Rows are points. Examples show where two turns around zero, p and q, send a point. Where does a point land after both, in the order given? Backwards means that the second turn is done in reverse. Each puzzle has new turns, and all numbers are rounded.

Turn p:
[-8 13 36] => [-18  34  -2]
[20 32 -3] => [ 29  19 -15]
[ -2 -31 -21] => [ -3 -34  16]
[ 19 -20  -3] => [10 -8 25]
[-29   6  -9] => [-17 -11 -23]
Turn q:
[-20  -9  21] => [  1 -29   9]
[ 33 -13  -3] => [ 28  17 -15]
[-9 23 36] => [  5 -11  42]
[-14   9 -32] => [-32  11 -13]
[ 11 -10 -21] => [  0  12 -23]
Where do these land?
q, then p: [18 12 -6] => [ 10  15 -13]
p, then q backwards: [ -8 -48  29] => [-34  44   9]
p, then q: [ 9 30  1] => [-5 31  0]
q, then p: [ -1 -17  -4] => [  7 -16   3]
p, then q: [ -3 -16  -4] => [  6 -16  -2]
q, then p: [-16  39 -17] => [-32  17 -27]

Turn p:
[ 23 -17  11  24 -26 -18] => [  9 -17  14   2 -32 -30]
[  2 -15 -10 -12  22  22] => [ 21   9   1 -16  14  21]
[-21 -13  -4 -17 -13  -8] => [-20 -16   2 -21   6   4]
[  4  30  -7  17 -11  25] => [  3   5 -28  25 -18  15]
[ 18  13 -14 -16  11  -5] => [  0  29 -10  -9   3  -7]
[-12 -19  26  -7   8  -5] => [ -4 -10  33  -2  11   6]
[-14  20  -2  10  10 -11] => [ -9   0 -10  20  17  -7]
Turn q:
[-13 -14  -2   8  16  48] => [  3 -17  22  32  33  13]
[ 21   4 -17 -10  -5  13] => [ 19   3 -18   0  18  -3]
[ 13   6 -13  14   9 -20] => [  3  21 -12  10 -15 -13]
[-16   6  15 -14  -7   1] => [-14  -7   9 -19   4   9]
[-37 -14   0 -15   5 -15] => [-35 -21   9  -6  -4 -16]
[ 23  17 -13  -1  10 -14] => [  9  28 -15  -2   0 -14]
[ 1  4 -6 23 -6  0] => [  1   6  -8  16 -11  12]
[  9  -9  36  -4 -22 -13] => [ 15 -11  13 -29 -25  12]
Where do these land?
q, then p backwards: [12 11 16 -6 23 22] => [  4  -9  14 -11  34  -2]
q, then p: [-17   9  -7  23  -9  15] => [ 16 -17 -13  12   1  19]
p, then q: [-19 -11  -9   2 -28  10] => [  2 -36  -5   5   8  -7]
p, then q: [-18  -3 -21 -17 -21 -28] => [-32 -20  -3  -9   3 -27]
p, then q: [ 2 -1 25  4 18  5] => [11 13 20  3 -6 16]
p, then q: [ 16 -13 -21   9  19 -10] => [ 14  21  -8 -11  -4 -24]
q, then p backwards: [ 23   8  17 -15  -2 -14] => [ 24 -19 -13 -14   4   1]

Turn p:
[  0 -16  -8   7 -11   5   8   0 -17] => [ -7   1  -1  12 -20  -5  13   6  -5]
[ 19   2  16 -41   9 -21 -27  20  -6] => [ 31 -17   2 -27   5   3 -27  29 -20]
[ -5   3  -6   5  15  22   4 -13  19] => [-10  -5 -15  -5   7  -4   3 -23  19]
[-18  -1   1   2   8  10   2 -16  18] => [-10  -1  -1 -10  11  -7   9 -24   6]
[ -5   1   5   6  -1  -5  -8 -10  22] => [  1  -4  10   2  18  -9  -3 -15   3]
[  3   0  21  -8   4   0 -16  20   8] => [ -1 -22   8 -11  13   7 -13  13  -3]
[ -2  21 -15  17   9  10   1  -6   2] => [ -8  12 -11  10   0  13 -10 -19  11]
[ 22  -7  -5   3 -14  -6  18   3 -13] => [ 11   8  -2  18 -12  -4  10  22   7]
[  0  -5 -14  -8 -20  -7  10  15 -10] => [ -2  13  12   0 -21  -7  -1  19   1]
[ -1   5   2   3 -19   2  16  -7 -21] => [  5  12   8   8 -16  13  20   4   1]
[-16  -3  -3  19  11   7 -16 -20  11] => [-11  -7  -4   8  10  -5  -1 -34  -8]
[  3   0   5  -4  10 -18   8  13 -13] => [  1  10  -6  -3   6   5  -1  22 -13]
Turn q:
[-10  20  14  -6  -6   1  -1 -10 -13] => [-12  23   5  -6  13   6   0  -5   7]
[ -5  -4   1   9   4   4 -20  -2  12] => [ 14   0 -11   9   8  -4  -9   9   6]
[ -1   3 -19  -7  12  -2  -7  10   7] => [  9 -10 -21  -6  -2   3   6  -6  -2]
[  3  29  12  10 -12  16   5   4 -18] => [ 0 26 18 -3  9 17 21  7  1]
[  3  -8  -3   3   5 -13  27  -4  22] => [ -7 -17   6  13 -12 -22  10 -15   2]
[  3 -18  -1 -10  -3  -5  -3  12  23] => [  6 -23  -5  -1 -13  -7  -8   3  17]
[ -8 -12 -19   6  -2  -6  21 -14  13] => [  1 -13   3  20  -9  -8  -3 -26  -8]
[ 19  24  16   0   1   7 -11 -14 -26] => [  0  28  15 -23  21  -1   5  11 -12]
[  0  19  21 -14 -15   5 -10  -7 -30] => [-13  30  14 -23  13  15  -7   6   4]
[  5 -20 -11  -3  -1  12  -9   7   3] => [ 13 -19  -2  -1  -3  10 -11   7  -4]
[ -7 -23   2  -3  21   6  -5  13   3] => [ -8 -25 -15   6   4   3  -6  16  -3]
[ -2 -10 -11  15  -4 -25  13   4   4] => [ -4   0  -5  15 -28 -13   1  -7  -8]
Where do these land?
q, then p: [  1   4  -3   7  12 -17   8  -3   3] => [ 1 21  4  6 -2 -3  4  0 -9]
p, then q: [ 9  3  0 25  5 12 -3 -1  2] => [12 -3 -3 25  5 -1 -3  0 -8]
q, then p: [  3 -10   6   0  -5 -12 -13  -2   6] => [  5  -2  11   3   2  -5 -17   3  -5]
q, then p: [ -5  -6  26 -10  -9  -6   7  11   1] => [-16  -5  22 -14  11  -5  -3  -3   3]
p, then q: [  9 -12 -13 -11  35  13 -15  -2 -16] => [ 18  -5 -10 -11 -16  19 -21 -19 -22]
q, then p: [ -6  48  -2 -10 -15  12   3  11   9] => [ 10  11 -12 -15  15   0  12 -11  44]
p, then q: [-23  -4  15  -4 -14  13   2 -35 -15] => [-20  -2  41   1   7  -4  -1 -20  -9]
q, then p: [ 13  19  -9  -2 -14  13  -1   9   1] => [15 -5 -6 -6  1  4 10  8 24]
q, then p backwards: [  3 -12 -10 -12   7 -20   9   7   1] => [ -8 -16 -11  -6   6  18 -11   1  -5]
p, then q: [-24 -10  -7  32  -1 -16   6   2   9] => [-22  26 -15  23  11  -3   7  -2  -5]
q, then p: [ 11 -10  -9  -5   0  -4  -3   9 -12] => [  4  -6   6  -5 -19   0   1   8  -4]
p, then q: [  8 -11   6 -10   0  14  -1  -5  11] => [ -2 -17   1  -1 -11 -12  -9  -5   1]
